Every row gives one point. Each copy is the shape, with its points in the same order, turned, moved and blurred by noise. Is it also mirrored, or only turned?
In the rows, zero is written as 128.

Shape (7 x 3)
[[135 198 136]
 [117  94 124]
 [103 136  86]
 [155 149 156]
 [120 204  87]
 [ 77 114 156]
 [ 86  76 192]]
Copy 1 (7 x 3)
[[143 189 126]
 [120  89 133]
 [105 125  91]
 [163 145 148]
 [125 195  79]
 [ 85 117 164]
 [ 92  85 205]]
Copy 1 is: only turned
Copy 2 (7 x 3)
[[182 136 171]
 [117 108  88]
 [169  84 102]
 [140 160 139]
 [218 103 151]
 [ 96  87 134]
 [ 50 104 126]]
Copy 2 is: mirrored
Copy 3 (7 x 3)
[[136 194  96]
 [112 110 162]
 [ 78 144 134]
 [161 163 139]
 [ 89 203  95]
 [127  91 114]
 [162  58 133]]
Copy 3 is: mirrored

Shape (10 x 4)
[[182 105 131 187]
 [130  79 148 164]
 [142 149 169 101]
 [111 163 147 141]
 [ 73 147  54  79]
 [130 183 117 119]
 [ 97 165  91 134]
 [100 134 142 150]
 [102 113 152 112]
 [142  86 223 187]]
Copy 1 (10 x 4)
[[129  92 118 212]
 [ 96  79 140 163]
 [147 143 137 115]
 [102 157 117 136]
 [ 89 123  24  68]
 [130 168  81 129]
 [ 89 150  60 129]
 [ 83 131 119 138]
 [104 114 130 106]
 [101 103 213 184]]
Copy 1 is: only turned
Copy 2 (10 x 4)
[[125 135 149 218]
 [ 96  98 143 178]
 [140 145 163 111]
 [ 96 173 144 125]
 [119 161  32  90]
 [133 192 122 124]
 [104 187  88 131]
 [ 82 150 135 138]
 [100 117 133 112]
 [ 73  97 221 180]]
Copy 2 is: only turned
Copy 3 (10 x 4)
[[190 104 171 162]
 [132  98 146 193]
 [108 170 148 132]
 [ 99 118 165 113]
 [ 87  86  59  71]
 [119 133 144  79]
 [109  89 130  82]
 [ 99 100 155 136]
 [ 89 126 125 154]
 [118 129 207 226]]
Copy 3 is: mirrored

Shape (13 x 8)
[[100 100  70 100  44 114 127 143]
 [179 158 157  67  69 154 195  96]
 [167  84 166 127 146  74 162 179]
 [194 118 179 108 132 130 131 136]
 [114 125 164 170 127  95 184 202]
 [105 108 119 172 103  55 147 124]
 [ 89  86 155  73  75  76 115  94]
 [112 141  67 140  63 157  99 113]
 [102 109 156 173 162 105 209 149]
 [ 89 111 103  64 154 150 152 150]
 [119  37 143 129  52 106 100 102]
 [126 134 153 171 164 143 122 183]
 [155 117 107 103 165 113 153 122]]
Copy 1 (13 x 8)
[[ 84 103  79 145  79 115 181  95]
 [178 162 182  82  66 109 179  97]
 [160  38 172 137 143  98 155 161]
 [187  90 169 104 106 112 111 143]
 [113  89 184 174 133  85 166 197]
 [115  96 139 206 150  95 154 106]
 [ 90  76 159 133 106 122 130  41]
 [105 167  63 156  88 128 133 110]
 [124 106 198 179 171 136 177 175]
 [ 83 110 129  77 145 158 167 141]
 [119  60 129 183  69 155 124  69]
 [121 112 147 147 143 120 105 215]
 [159 105 130 104 171 130 157 131]]
Copy 1 is: only turned
Copy 2 (13 x 8)
[[116  96  77  84  81 156 137  92]
 [171 175 164 118 100 182 222  86]
 [230 118 120 134 136  99 144 159]
 [209 155 176 138 118 143 142 132]
 [179 115 101 151  99  77 179 198]
 [135 141  72 141 124  71 136 116]
 [131 114 151  85 117  86 135  60]
 [ 80 138  97 134  69 175 110 107]
 [155 116 105 182 155  86 193 175]
 [117  84 148  98 158 167 164 155]
 [149  87 120 142  86 100 103  42]
 [155 119 145 176 112 121 118 208]
 [163 136 127 127 174 160 143 139]]
Copy 2 is: only turned
Copy 3 (13 x 8)
[[ 85 165 119 138  46 129  76 141]
 [143 166 163 103  45 152 190  82]
 [162 147 125 113 136  85 173 191]
 [189 114 153 116 118 134 162 144]
 [ 89 160 148 126 168 125 177 210]
 [ 94 179 121 166 140  81 122 142]
 [141 178 167  96  97  59  68 108]
 [ 79 126 126 162  74 182  66 105]
 [ 67 139 146 115 185 105 189 152]
 [ 93 118 120  32 113 134 113 133]
 [124 115 175 164  72  57  77 146]
 [122 106 149 117 182 166 141 181]
 [131 120  81  91 131 123 154 115]]
Copy 3 is: only turned

Shape (12 x 9)
[[129 132 134 132 134 115 114 110 150]
 [141 130 121 140 113 166 116 140 142]
 [106 132 111  85 127 126 113 135 152]
 [145 132 136 107  95 125 159 162  76]
 [149 135 140 111 148 169 120 122 116]
 [103 110 144 125 122 142 112 134 106]
 [128 126 138 132 139 115 110 149 142]
 [144  95 127  90 133 158 129 121   7]
 [104 122 134 122 144 123 116 190 149]
 [153 109 116 121 122 129 110 135 148]
 [124 123 100 134 144 126 136 117 104]
 [132 101 130 124 138 139 145 116 149]]
Copy 1 (12 x 9)
[[117 115 141 109 126 119 135 107 160]
 [128 152 131 135 145 150 123 131 149]
 [116 116 114  87 138 116 103 131 134]
 [179 118 130 142 113 118 134 155  95]
 [138 123 153 119 166 155 128 109 114]
 [106 120 148 119 121 147 142 143 110]
 [107 123 151 123 138 108 127 133 145]
 [168  60 144 131 161 183 167 161  55]
 [ 88 136 152 129 141  89 110 147 122]
 [126 116 138 132 146 135 113 134 165]
 [120  97 112 135 148 132 161 123 126]
 [113 103 130 139 126 141 118 103 141]]
Copy 1 is: mirrored
Copy 2 (12 x 9)
[[107 124 133 112 129 125 122 112 145]
 [149 112 140 140  89 149 126 117 138]
 [103 109 109  98 107 148 143 140 121]
 [145 130 144 121  88  87 137 120  58]
 [134 136 139 151 126 154 143 112 113]
 [120  86 156 128 119 129 127 140  99]
 [139 118 136 109 132 127 117 145 139]
 [138  83 142 167 150 124 142  97  12]
 [146 112 123 103 115 133 132 187 134]
 [150 110 122 103 118 142 128 109 137]
 [121  98 105 149 130 105 139 116 122]
 [130 107 141 122 126 129 164 110 144]]
Copy 2 is: only turned
Copy 3 (12 x 9)
[[118 123 129 135 139 124 116 121 149]
 [123 139 156 146 115 150 115 162 134]
 [123 109 142  87 151 142 107 147 142]
 [141 161 163 103 133 135 175 137  83]
 [151 137 165 146 148 173 123 129 133]
 [121 105 144 129 126 156 131 125  96]
 [120 111 144 139 150 115 124 142 126]
 [208 121 149 120 127 198 184 107  66]
 [100  98 154 125 167 121 126 176 110]
 [140 116 150 131 121 124 130 150 152]
 [144 131 102 130 140 153 146 139 125]
 [112 117 140 135 134 155 151 134 159]]
Copy 3 is: only turned
